Rows are points. Before rounding, the points of a table are all equally far from one centre. They may lie mostly on one side of it. Write the centre, to within rounding.

Points (6 x 2):
0: +1.02 -0.60
1: -0.70 -1.69
2: -0.37 -1.61
3: +0.67 -0.99
4: +0.31 +3.33
5: +1.15 -0.39
Centre: -1.23 +1.03

Points (10 x 6):
0: -0.51 +0.52 +2.45 -0.67 +1.51 -0.20
1: -1.12 +1.24 +2.40 +1.76 +1.32 -0.43
2: -0.84 +1.65 +2.58 +0.88 +1.13 -0.67
3: +1.39 +0.62 +1.59 +1.73 +1.99 -0.38
4: -1.42 +0.94 +1.71 +0.10 +2.19 -0.76
5: -1.74 +0.46 +1.93 -0.01 +1.48 -0.70
6: -0.28 +2.67 +1.46 -0.07 -0.24 -0.09
7: -0.60 +2.27 +0.93 -0.25 +2.44 +0.23
8: -0.69 +0.86 +2.60 -0.28 +1.74 +0.04
9: -0.18 +1.70 +2.42 -0.67 +0.99 +0.46
Centre: -0.17 +0.73 +0.58 +0.72 +0.78 +0.27

Points (12 x 9):
0: -1.80 +0.65 +0.67 -1.37 -0.44 -1.02 -0.41 -3.02 -0.76
1: -1.07 +2.71 -0.52 -0.58 -0.91 -0.37 +0.77 -2.38 -1.47
2: -0.96 +3.18 -1.08 +0.58 +0.83 +0.56 +0.74 -0.83 -0.67
3: -0.65 +2.75 +0.33 +0.38 -0.83 +0.06 +0.89 -2.59 -1.05
4: -1.14 -0.11 -1.08 -0.97 -2.02 -0.07 +0.36 -2.65 +0.93
5: -1.17 +1.86 +1.32 -1.79 -1.78 -0.34 +0.28 -1.07 -1.00
6: -2.59 +0.87 +0.48 -1.63 +0.21 +0.94 +1.01 -2.30 -0.34
7: -2.03 +0.72 +0.81 +0.15 +1.25 +0.08 +0.24 -1.86 +1.40
8: -2.01 +2.32 -0.73 -0.49 -0.06 +0.71 +0.01 -3.03 +0.35
9: -1.08 +2.52 +0.33 -2.53 +0.57 +0.50 +0.12 -1.17 +0.48
10: -0.56 +1.34 +0.66 -1.06 +0.00 -1.29 -1.76 -2.82 -0.41
11: -1.52 +3.16 -0.31 +0.40 +0.11 +1.37 +0.59 -0.83 -1.38
Centre: -0.34 +0.54 -0.27 -0.37 -0.18 +0.65 -0.35 -0.97 -0.44

Points (20 x 14):
0: +0.08 +1.35 +0.99 +1.55 +1.09 -0.44 -1.89 +0.95 +1.57 +0.22 +0.10 +2.11 +0.24 +1.90
1: -0.96 -0.16 +2.11 +1.79 +0.05 -1.44 -3.28 +0.09 +0.43 -0.20 -1.45 +0.90 -0.81 -0.11
2: +0.70 +1.16 +0.56 +1.25 -2.25 -0.37 -1.66 +1.35 -0.22 -0.61 -0.99 +0.38 -2.03 +0.57
3: +0.24 -0.92 +0.98 -0.24 +0.06 -0.46 +0.34 -0.14 +2.50 -3.12 -1.50 +0.90 +1.62 +1.54
4: -0.49 +0.21 +1.67 -0.12 -1.30 +1.38 -1.63 -1.03 +1.67 -0.82 +0.36 +0.36 -0.64 +0.91
5: +2.34 -0.28 -0.17 +1.63 -1.58 -2.20 -2.12 -0.12 +0.57 -0.47 -1.32 +2.22 +1.25 +1.27
6: -0.20 +1.48 +0.59 +0.69 +1.71 -2.05 -1.52 -0.83 +1.56 -0.93 +1.38 +1.43 -0.10 +0.06
7: +0.31 -0.75 +2.98 -0.20 +0.13 -0.53 -0.77 +1.36 +1.65 +1.06 -0.08 +0.36 -0.28 +0.87
8: +2.50 +0.47 +0.42 +1.51 -1.09 -0.11 -0.59 +1.94 +0.97 +1.04 -1.65 +0.37 -2.16 +0.21
9: +0.12 +1.37 +0.89 +0.34 -0.03 -2.93 -0.83 -1.31 +3.35 +1.29 -3.40 +0.28 -1.96 +1.05
10: -0.40 +1.13 +1.10 -1.17 -1.70 -2.00 -1.31 +0.24 +1.18 -0.40 +0.08 +2.03 +1.06 +0.61
11: -0.53 +2.20 -1.46 -0.12 -0.77 +0.41 -2.54 +0.57 +1.98 +0.28 -1.30 +2.34 -0.08 +0.01
12: -0.34 +1.37 +0.34 +0.45 -1.90 -1.05 -1.84 -1.03 +3.46 -1.62 -1.37 +0.96 +0.18 +0.45
13: -1.43 +0.70 +0.50 +1.66 -0.88 +0.11 -2.64 +0.79 +1.83 -0.54 -0.82 +0.57 +0.09 +1.57
14: +0.92 +0.32 -0.19 +0.43 -1.61 -0.60 +2.01 +1.55 +1.38 -1.20 -2.33 +0.81 +0.95 +0.90
15: +1.60 -1.29 +1.65 +1.36 +0.47 -1.36 -2.09 -0.35 +1.35 +1.04 -2.04 +3.09 +0.51 +1.04
16: -0.91 -0.64 +1.04 -0.04 +0.37 -1.85 -2.00 +2.36 +0.43 +0.61 -1.03 +0.66 +0.49 +2.61
17: +2.23 +0.70 +1.89 +0.35 -1.35 -1.94 -2.75 +0.22 +0.75 -0.68 -2.45 +1.69 +1.12 +1.25
18: +0.94 +0.97 +1.10 +0.20 +0.43 -1.65 -2.01 +0.70 +1.73 +2.25 -0.52 +2.38 +0.94 +0.39
19: +0.78 -0.86 +2.43 -1.44 -1.82 +0.01 -1.35 +0.70 +1.11 +0.47 -0.37 +1.01 -0.05 +1.08
Centre: +0.76 +0.05 -0.41 -0.45 +0.63 -0.94 -0.88 -0.62 +0.71 -0.16 -2.01 +0.19 -0.41 +0.69
